Every row gives one point. Each copy is the shape, with its points in the same order, stretched, turned, moved and blurred by noise. Some copies are also mirrored. Which?

Shape, 6 rows:
[[-0.18 -0.05  0.00]
 [ 0.17  0.24 -0.77]
 [ 0.14 -0.62  0.45]
 [ 0.38  0.47  0.17]
 [-0.22 -0.26  0.45]
 [ 0.59  0.16 -0.41]]
Copy 1:
[[ 0.14  0.09 -0.05]
 [-0.64 -0.16  0.37]
 [ 0.73 -0.37 -0.25]
 [ 0.29  0.08  0.72]
 [ 0.61  0.09 -0.21]
 [-0.24 -0.40  0.55]]
Copy 1 is: mirrored
Copy 2, 6 rows:
[[-0.13  0.29  0.22]
 [-0.03  0.79 -0.47]
 [ 0.12 -0.49  0.12]
 [ 0.72  0.61  0.17]
 [-0.06 -0.12  0.49]
 [ 0.46  0.50 -0.44]]
Copy 2 is: only turned
Copy 3:
[[-0.33 -0.04 -0.09]
 [-0.07 -0.17 -1.05]
 [ 0.07 -0.28  0.56]
 [ 0.14  0.52 -0.31]
 [-0.43 -0.05  0.35]
 [ 0.36  0.03 -0.75]]
Copy 3 is: only turned
Copy 4 (6 x 3):
[[-0.22  0.01 -0.03]
 [ 0.02  0.60 -0.76]
 [ 0.30 -0.26  0.46]
 [-0.13  0.67  0.36]
 [-0.19 -0.27  0.44]
 [ 0.25  0.69 -0.28]]
Copy 4 is: only turned

Shape (8 x 4):
[[ 0.81  0.22  0.19 -0.29]
 [ 0.54 -0.32  0.29 -0.03]
 [ 0.27  0.46  0.67  0.26]
 [-0.32 -0.03 -0.51  0.56]
 [-0.58  0.03 -0.12  0.08]
 [ 0.33  0.23  0.26 -0.40]
 [-0.57 -0.24 -0.38  0.54]
 [ 0.20 -0.02  0.26 -0.69]]
Copy 1, 8 rows:
[[ 0.39 -0.21  0.72 -0.40]
 [ 0.03 -0.45  0.48 -0.10]
 [ 0.13  0.33  0.78  0.24]
 [ 0.08  0.10 -0.53  0.22]
 [-0.32  0.38 -0.23 -0.09]
 [ 0.07  0.06  0.59 -0.46]
 [-0.19  0.10 -0.58  0.31]
 [-0.15 -0.02  0.59 -0.74]]
Copy 1 is: only turned
Copy 2, 8 rows:
[[ 0.60  0.38  0.50  0.14]
 [ 0.68 -0.33  0.56 -0.06]
 [ 0.03  0.30  0.89 -0.40]
 [-0.18 -0.31 -0.45 -0.58]
 [-0.52 -0.37 -0.12 -0.13]
 [ 0.10  0.14  0.43  0.30]
 [-0.27 -0.59 -0.41 -0.54]
 [ 0.13 -0.05  0.45  0.57]]
Copy 2 is: mirrored
Copy 3, 8 rows:
[[ 0.70  0.10  0.50 -0.20]
 [ 0.29  0.20  0.49  0.38]
 [ 0.21 -0.72  0.54  0.05]
 [-0.28  0.02 -0.79  0.26]
 [-0.65 -0.09 -0.29 -0.05]
 [ 0.22 -0.02  0.51 -0.36]
 [-0.60  0.04 -0.64  0.41]
 [-0.05  0.24  0.61 -0.35]]
Copy 3 is: mirrored

Shape:
[[-0.31 -0.15  0.78  0.09 -0.61  0.03]
 [ 0.07 -0.30  0.43  0.30  0.11  0.54]
 [ 0.65  0.29 -0.18 -0.56 -0.19 -0.34]
 [ 0.27  0.03 -0.53 -0.08 -0.02  0.12]
 [ 0.48  0.02 -0.27  0.68 -0.33 -0.54]
 [ 0.09  0.65  0.16 -0.25 -0.30  0.66]
 [ 0.46  0.20 -0.35 -0.54  0.22  0.37]
 [-0.37  0.44 -0.42 -0.08 -0.53 -0.49]
 [-0.40 -0.21  0.65  0.50  0.17  0.18]
 [-0.13  0.31 -0.53  0.39  0.24 -0.14]
 [-0.04 -0.14  0.27 -0.47  0.30 -0.48]
 [ 0.31 -0.02  0.44  0.62 -0.25 -0.35]]
Copy 1:
[[-0.29  0.53 -0.06 -0.15 -0.98  0.27]
 [ 0.20  0.32  0.35  0.22 -0.13  0.51]
 [ 0.53 -0.35 -0.15 -0.72  0.13 -0.72]
 [ 0.43 -0.64 -0.26 -0.05  0.17 -0.28]
 [ 0.16  0.00 -0.08  0.42 -0.39 -0.81]
 [ 0.72  0.40 -0.39 -0.30 -0.07  0.20]
 [ 0.55 -0.38 -0.14 -0.44  0.54 -0.11]
 [ 0.06 -0.31 -1.08 -0.16 -0.21 -0.59]
 [-0.49  0.70  0.17  0.33 -0.27  0.33]
 [ 0.24 -0.26 -0.53  0.42  0.38 -0.35]
 [-0.44 -0.06 -0.06 -0.59  0.26 -0.28]
 [ 0.11  0.46  0.09  0.27 -0.55 -0.53]]
Copy 1 is: only turned
Copy 2:
[[-0.49 -0.23  0.41 -0.76 -0.36 -0.63]
 [-0.41 -0.32  0.43 -0.08 -0.25  0.28]
 [ 0.84  0.43 -0.29 -0.44  0.04 -0.16]
 [ 0.26  0.05 -0.45 -0.09 -0.06  0.05]
 [ 0.31 -0.42 -0.26  0.26  0.46 -0.72]
 [-0.26  0.27 -0.27 -0.99  0.08  0.20]
 [ 0.44  0.38 -0.37 -0.31 -0.15  0.57]
 [ 0.00  0.41 -0.79 -0.39 -0.08 -0.87]
 [-0.76 -0.03  0.60  0.07 -0.23 -0.29]
 [-0.06  0.27 -0.62  0.32  0.18 -0.33]
 [ 0.37  0.62  0.26  0.00 -0.50 -0.26]
 [-0.02 -0.38  0.40  0.05  0.28 -0.64]]
Copy 2 is: mirrored
Copy 3:
[[-0.33  0.38  0.61 -0.01 -0.60  0.48]
 [-0.34  0.00  0.33  0.62 -0.04  0.20]
 [ 0.60  0.61  0.15 -0.37 -0.09 -0.53]
 [ 0.08  0.10 -0.23 -0.12 -0.04 -0.59]
 [ 0.82  0.09 -0.19  0.27 -1.05 -0.22]
 [-0.53  0.95 -0.10  0.16  0.10  0.03]
 [-0.01  0.37 -0.08 -0.12  0.48 -0.60]
 [ 0.17  0.34 -0.39 -0.76 -0.64 -0.02]
 [-0.22 -0.19  0.32  0.31 -0.20  0.82]
 [ 0.29 -0.12 -0.69  0.00 -0.11  0.08]
 [ 0.52 -0.03  0.47 -0.65  0.16  0.29]
 [ 0.53  0.18  0.21  0.42 -0.85  0.39]]
Copy 3 is: mirrored
Copy 4, 12 rows:
[[ 0.24 -0.41 -0.23 -0.26 -0.37  0.69]
 [-0.01 -0.62  0.14  0.38  0.19  0.46]
 [ 0.54  0.10  0.59 -0.65  0.38 -0.29]
 [-0.23  0.13  0.41 -0.10  0.27 -0.14]
 [ 0.21  0.14  0.01  0.22 -0.30 -0.59]
 [ 0.23  0.34  0.45 -0.09  0.37  0.75]
 [ 0.06  0.00  0.68 -0.23  0.76  0.04]
 [-0.16  0.60 -0.24 -0.72 -0.10  0.01]
 [ 0.00 -0.62 -0.55  0.30  0.08  0.51]
 [-0.30  0.33 -0.30  0.09  0.33 -0.21]
 [ 0.32 -0.53 -0.21 -0.68  0.48 -0.06]
 [ 0.50 -0.31 -0.18  0.24 -0.23 -0.15]]
Copy 4 is: mirrored

Shape (14 x 8):
[[-1.10 -0.38 -0.19  0.10 -0.21  0.88 -0.11  0.32]
 [-0.38 -0.26  0.46  0.06 -0.36  0.35  0.42 -0.44]
 [ 0.19 -0.24 -0.08  0.29  0.31 -0.45 -0.48  0.58]
 [ 0.45  0.12 -0.32 -0.32 -0.40  0.51 -0.11  0.28]
 [-0.22 -0.41  0.11  0.60  0.12  0.09 -0.13 -0.15]
 [-0.03  0.32  1.08 -0.33 -0.47 -0.27 -0.16 -0.45]
 [-0.08 -0.35  0.13  0.50 -0.67  0.15  0.65  0.12]
 [-0.15 -0.17 -0.62  0.55 -0.15  0.38 -0.07 -0.57]
 [ 0.29 -0.29  0.13  0.12  0.26 -0.24 -0.01  0.44]
 [ 0.36  0.11 -0.18 -0.30  0.25 -0.62 -0.06  0.03]
 [ 0.62  0.23 -0.08  0.07  0.37  0.17  0.51 -0.70]
 [-0.43  0.23  0.55 -0.62  1.09  0.27  0.54 -0.11]
 [-0.09  0.42  0.29  0.36  0.19 -0.27 -0.19  0.03]
 [-0.38  0.40  0.14  0.23 -0.14  0.27  0.17 -0.11]]
Copy 1, 14 rows:
[[ 0.14 -0.61 -0.19 -0.46  0.19  1.48 -0.28 -0.01]
 [-0.20 -0.58 -0.20  0.38 -0.35  0.47  0.37  0.01]
 [-0.13 -0.26 -0.06 -0.41  0.81 -0.50 -0.48 -0.40]
 [ 0.66 -0.05 -0.08  0.69  0.31  0.32 -0.05  0.35]
 [-0.26 -0.54 -0.22 -0.16  0.29  0.18 -0.12 -0.71]
 [ 0.02 -0.55  0.83  0.65 -0.47 -0.59  0.16  0.27]
 [-0.48 -0.55 -0.79  0.67  0.03  0.35 -0.12  0.12]
 [ 0.40 -0.37 -0.50  0.12 -0.13  0.61 -0.23 -1.01]
 [-0.27 -0.20 -0.21 -0.09  0.65 -0.34 -0.04  0.03]
 [ 0.36 -0.01 -0.16 -0.16  0.05 -0.74 -0.05 -0.02]
 [ 0.01  0.33 -0.29  0.56 -0.21 -0.11  0.62 -0.40]
 [-0.43  0.54  0.29 -0.65 -0.16  0.42  0.94  0.44]
 [-0.34 -0.03  0.25  0.01  0.06 -0.20 -0.34 -0.41]
 [-0.24 -0.03  0.02  0.23 -0.28  0.50 -0.22 -0.13]]
Copy 1 is: only turned
Copy 2, 14 rows:
[[-0.16  0.11  0.84  0.04 -0.07  0.06  0.62 -1.02]
 [ 0.65 -0.31  0.04  0.00 -0.55  0.16  0.36 -0.53]
 [-0.58 -0.09 -0.17  0.22  0.35 -0.34 -0.44  0.10]
 [ 0.16  0.42  0.21  0.08 -0.05 -0.02  0.35  0.63]
 [ 0.22 -0.14 -0.10  0.41  0.15 -0.17 -0.16 -0.58]
 [ 0.70 -0.37 -0.08 -0.57 -0.97  0.44 -0.50  0.13]
 [ 0.39 -0.46 -0.02  0.81 -0.40  0.33  0.52 -0.15]
 [ 0.39  0.65 -0.34  0.56 -0.22 -0.28  0.14 -0.42]
 [-0.19 -0.31 -0.19  0.12  0.29 -0.25  0.00  0.22]
 [-0.35  0.03 -0.58 -0.27 -0.35 -0.41 -0.22  0.54]
 [ 0.70  0.25 -1.00 -0.17 -0.06 -0.28  0.41  0.31]
 [ 0.04 -0.44 -0.33 -1.23  0.02 -0.04  0.64 -0.38]
 [ 0.05  0.00 -0.33 -0.05 -0.18  0.31 -0.36 -0.02]
 [ 0.31  0.15 -0.03 -0.04 -0.37  0.51  0.25 -0.23]]
Copy 2 is: mirrored

Shape, 13 rows:
[[-0.18  0.18 -0.12 -0.55  0.15  0.27 -0.59  0.55  0.20]
 [-0.63 -0.09  0.51  0.20 -0.23  0.03  0.15 -0.60 -0.11]
 [-0.17 -0.01 -0.03  0.09 -1.02 -0.69  0.18 -0.37 -0.33]
 [-0.04 -0.21 -0.77  0.19 -0.54 -0.85  0.06 -0.12  0.36]
 [-0.04  0.06 -0.69  0.02 -0.08 -0.69 -0.25 -0.26 -0.24]
 [ 0.08  0.45 -0.02 -0.07 -0.04  0.06 -0.59  0.37  0.59]
 [-0.55 -0.16  0.40 -0.15 -0.23  0.39  0.12 -0.62  0.18]
 [ 0.40  0.48 -0.14 -0.52  0.50 -0.02 -0.25  0.45  0.50]
 [-0.45  0.18  0.48  0.07 -0.53 -0.10  0.61 -0.53 -0.03]
 [-0.15  0.80 -0.48 -0.27  0.00  0.33 -0.21  0.29  0.39]
 [ 0.39 -0.27 -0.72  0.26 -0.57 -0.36  0.17 -0.04 -0.19]
 [-0.15  0.13  0.37 -0.33 -0.29  0.30 -0.24 -0.84  0.16]
 [-0.19 -0.03  0.12  0.58 -0.44 -0.22 -0.04 -0.53 -0.25]]
Copy 1, 13 rows:
[[-0.13 -0.85 -0.50 -0.21  0.44 -0.35 -0.11 -0.04 -0.35]
 [ 0.17  0.27 -0.01  0.20  0.29  0.86  0.50 -0.16 -0.71]
 [ 0.98  0.08  0.30 -0.06 -0.06  0.26  0.95 -0.44 -0.10]
 [ 0.94 -0.32  0.06  0.70 -0.19 -0.43  0.36 -0.41  0.09]
 [ 0.58  0.01 -0.41  0.39  0.16 -0.63  0.13 -0.64 -0.21]
 [ 0.20 -0.67  0.09 -0.05  0.09 -0.48 -0.72 -0.17 -0.26]
 [-0.09 -0.14  0.02  0.26  0.59  0.95  0.46 -0.13 -0.44]
 [-0.29 -0.50 -0.26 -0.02  0.47 -0.87 -0.80  0.36 -0.07]
 [ 0.50  0.29  0.26  0.05  0.29  0.90  0.48  0.13 -0.32]
 [ 0.52 -0.77 -0.29 -0.02  0.48 -0.15 -0.89 -0.25  0.06]
 [ 0.32 -0.09 -0.10  0.31 -0.38 -0.28  0.34 -0.64  0.50]
 [-0.16 -0.08  0.20  0.14  0.77  0.50  0.19 -0.40 -0.43]
 [ 0.35  0.40  0.14  0.23 -0.19  0.34  0.24 -0.65 -0.38]]
Copy 1 is: mirrored
Copy 2 (13 x 9):
[[-0.10 -0.22  0.14 -0.59 -0.15  0.04  0.63  0.58 -0.22]
 [ 0.38 -0.62  0.11  0.62 -0.15 -0.31 -0.14 -0.01  0.58]
 [ 0.87  0.53 -0.35  0.63  0.19 -0.06 -0.54 -0.18 -0.10]
 [ 0.62  0.11 -0.59  0.26  0.05  0.72 -0.62 -0.04 -0.37]
 [ 0.29  0.27 -0.14  0.34  0.38  0.66 -0.06  0.16 -0.41]
 [-0.36 -0.17  0.19 -0.69  0.01  0.11 -0.03  0.53 -0.13]
 [ 0.32 -0.75  0.27  0.43 -0.66 -0.25 -0.13  0.09  0.53]
 [-0.65  0.00  0.30 -0.81 -0.10  0.25  0.22  0.00 -0.57]
 [ 0.26 -0.16 -0.16  0.64 -0.34 -0.44 -0.43 -0.39  0.30]
 [-0.62  0.10 -0.12 -0.32 -0.34  0.19  0.23  0.68 -0.32]
 [ 0.66  0.71 -0.51  0.24 -0.02  0.70 -0.08  0.01  0.06]
 [ 0.15 -0.36  0.74  0.27 -0.49 -0.16 -0.38  0.17  0.24]
 [ 0.45 -0.02  0.00  0.54  0.20  0.11 -0.29  0.14  0.56]]
Copy 2 is: only turned
Copy 3:
[[ 0.02  0.24 -0.35 -0.32  1.03  0.01 -0.10  0.70  0.09]
 [-0.52 -0.23 -0.24 -0.59  0.00 -0.01  0.07 -0.50  0.40]
 [ 0.19 -0.12  0.37  0.27 -0.11 -0.70 -0.21 -0.82  0.52]
 [ 0.68 -0.23 -0.46  0.76  0.00 -0.42 -0.30 -0.31  0.00]
 [ 0.37 -0.34  0.04  0.51  0.51  0.17 -0.36 -0.35  0.14]
 [ 0.14  0.11 -0.35  0.06  0.46 -0.01  0.08  0.75  0.46]
 [-0.21 -0.12 -0.35 -0.88 -0.04  0.09 -0.13 -0.18  0.07]
 [ 0.52  0.54 -0.26 -0.13  0.87  0.50  0.24  0.83  0.20]
 [ 0.00 -0.03  0.00 -0.60 -0.26 -0.29  0.38 -0.61  0.41]
 [ 0.61 -0.22 -0.12 -0.12  0.70 -0.08  0.19  0.72  0.16]
 [ 0.48 -0.07  0.38  0.74 -0.14 -0.18 -0.27 -0.24 -0.43]
 [-0.04 -0.14  0.00 -0.77 -0.06  0.39 -0.37 -0.08  0.50]
 [-0.34 -0.30  0.09  0.22 -0.39 -0.15 -0.05 -0.46  0.34]]
Copy 3 is: mirrored

Shape:
[[-0.49 -0.66 -0.42 -0.62  0.33 -0.04 -0.14  0.17 -0.20 -0.53 -0.77]
 [-0.57  0.37 -0.20  0.22  0.75  0.53  0.78  0.21  0.55  0.63  0.08]
 [ 0.58  0.16 -0.22  0.61  0.10  0.31  0.59 -0.09  0.81 -0.07 -0.44]
 [-0.22 -0.16 -0.31  0.27 -0.18 -0.43 -0.46  0.15  0.14 -0.34  0.01]
 [-0.56  0.25 -0.66 -0.56  0.65  0.38  0.55  0.47  0.48 -0.12  0.38]
 [ 0.32 -0.65  0.01  0.25  0.15 -0.44 -0.33  0.62 -0.09  0.40  0.44]
 [-0.08 -0.51 -0.65  0.28  0.32 -0.28  0.58  0.18 -0.45 -0.22 -0.64]
 [-0.19 -0.04  0.12 -0.43 -0.31  0.63  0.17 -0.07 -0.08  0.69  0.57]
 [-0.19 -0.33  0.46  0.65 -0.39 -0.10  0.60  0.62  0.26  0.58  0.51]
 [-0.14  0.07  0.49 -0.42  0.78 -0.49  0.36  0.13 -0.11 -0.44 -0.18]
 [-0.26  0.44  0.00 -0.55  0.00  0.15  0.69 -0.58  0.69  0.13  0.61]
 [ 0.62  0.47  0.50  0.42  0.52  0.17 -0.21 -0.30 -0.31 -0.20  0.21]
 [-0.33 -0.46 -0.02 -0.25  0.28  0.24  0.07 -0.30  0.12 -0.55  0.08]
 [ 0.22 -0.08 -0.21  0.27  0.79 -0.43 -0.50 -0.23  0.03  0.09 -0.29]
 [ 0.25  0.56 -0.38  0.28 -0.12  0.30  0.23  0.15  0.64  0.33 -0.07]]
Copy 1:
[[-0.19 -0.67 -0.28 -0.30  1.16 -0.04 -0.09  0.26 -0.25 -0.32  0.37]
 [-0.49 -0.23 -0.64 -0.26 -0.49  0.52 -0.06 -0.36  0.68 -0.27 -0.80]
 [ 0.07  0.05  0.17 -0.56 -0.18 -0.28  0.05 -0.72  0.04 -0.07 -0.84]
 [ 0.25  0.00  0.21 -0.04  0.17 -0.45 -0.22  0.21  0.13 -0.25  0.30]
 [-0.21 -0.09 -1.24 -0.24  0.21  0.29  0.21 -0.47  0.59 -0.35  0.21]
 [ 0.57 -0.52  0.10  0.48 -0.20 -0.05  0.13  0.07  0.35  0.42  0.30]
 [-0.42 -0.77 -0.42 -0.18  0.12 -0.49  0.05 -0.21 -0.46 -0.22  0.07]
 [-0.09  0.17 -0.24  0.08 -0.30  1.18 -0.55 -0.28  0.06  0.09  0.07]
 [ 0.21 -0.24  0.21 -0.43 -0.95  0.57  0.24  0.04  0.30  0.04 -0.12]
 [-0.59  0.01 -0.33  0.08  0.52  0.06  0.82  0.01  0.13  0.45  0.12]
 [-0.60  0.68 -0.52 -0.40 -0.03  0.43 -0.20 -0.72  0.41  0.37  0.28]
 [-0.11  0.48  0.31  0.85 -0.06  0.12  0.34 -0.62 -0.19  0.22 -0.46]
 [-0.27 -0.12  0.08 -0.15  0.64  0.34 -0.03 -0.49  0.12 -0.22  0.43]
 [-0.20 -0.31  0.16  0.58  0.39 -0.48 -0.15 -0.01  0.33  0.22 -0.15]
 [ 0.32  0.28 -0.14 -0.31 -0.23 -0.08 -0.25 -0.29  0.20 -0.17 -0.68]]
Copy 1 is: only turned
Copy 2:
[[-0.29 -0.15  0.46 -1.18  0.10 -0.28 -0.52  0.36  0.56 -0.63 -0.12]
 [-0.70  0.52 -0.80  0.01  0.25 -0.16 -0.51  0.44  0.09 -0.28 -0.65]
 [-0.24 -0.34 -0.67  0.39 -0.12 -0.39 -0.74 -0.22  0.83 -0.28 -0.44]
 [ 0.27  0.00  0.14 -0.26 -0.22 -0.13 -0.61  0.10  0.02 -0.16  0.29]
 [-0.73  0.87 -0.68 -0.79  0.24 -0.23 -0.53  0.16  0.44 -0.26  0.01]
 [ 0.37  0.11  0.30  0.08  0.22  0.77 -0.37  0.06 -0.12  0.09  0.20]
 [ 0.14 -0.48 -0.19 -0.64  0.58 -0.36 -0.22  0.40  0.54 -0.53 -0.12]
 [-0.67  0.08 -0.06 -0.07 -0.08  0.07  0.13 -0.22 -0.43  0.18 -0.43]
 [ 0.41  0.32 -0.21  0.42 -0.05  0.13  0.05  0.15 -0.01  0.57 -0.86]
 [-0.16  0.53  0.36 -0.13  0.14 -0.19  0.23  0.54  0.51 -0.63  0.23]
 [-1.02  0.47 -0.23  0.17 -0.01 -0.51 -0.08 -0.01  0.12  0.27  0.11]
 [-0.28 -0.22 -0.01  0.68  0.12 -0.21  0.05 -0.39 -0.28 -0.91  0.17]
 [-0.34  0.14  0.29 -0.41  0.28 -0.50 -0.55 -0.24  0.32 -0.34 -0.20]
 [-0.18 -0.24  0.17  0.19  0.30  0.06 -0.62  0.45  0.04 -0.56  0.56]
 [-0.44 -0.17 -0.86  0.28 -0.41 -0.09 -0.61 -0.12  0.14 -0.16 -0.10]]
Copy 2 is: mirrored
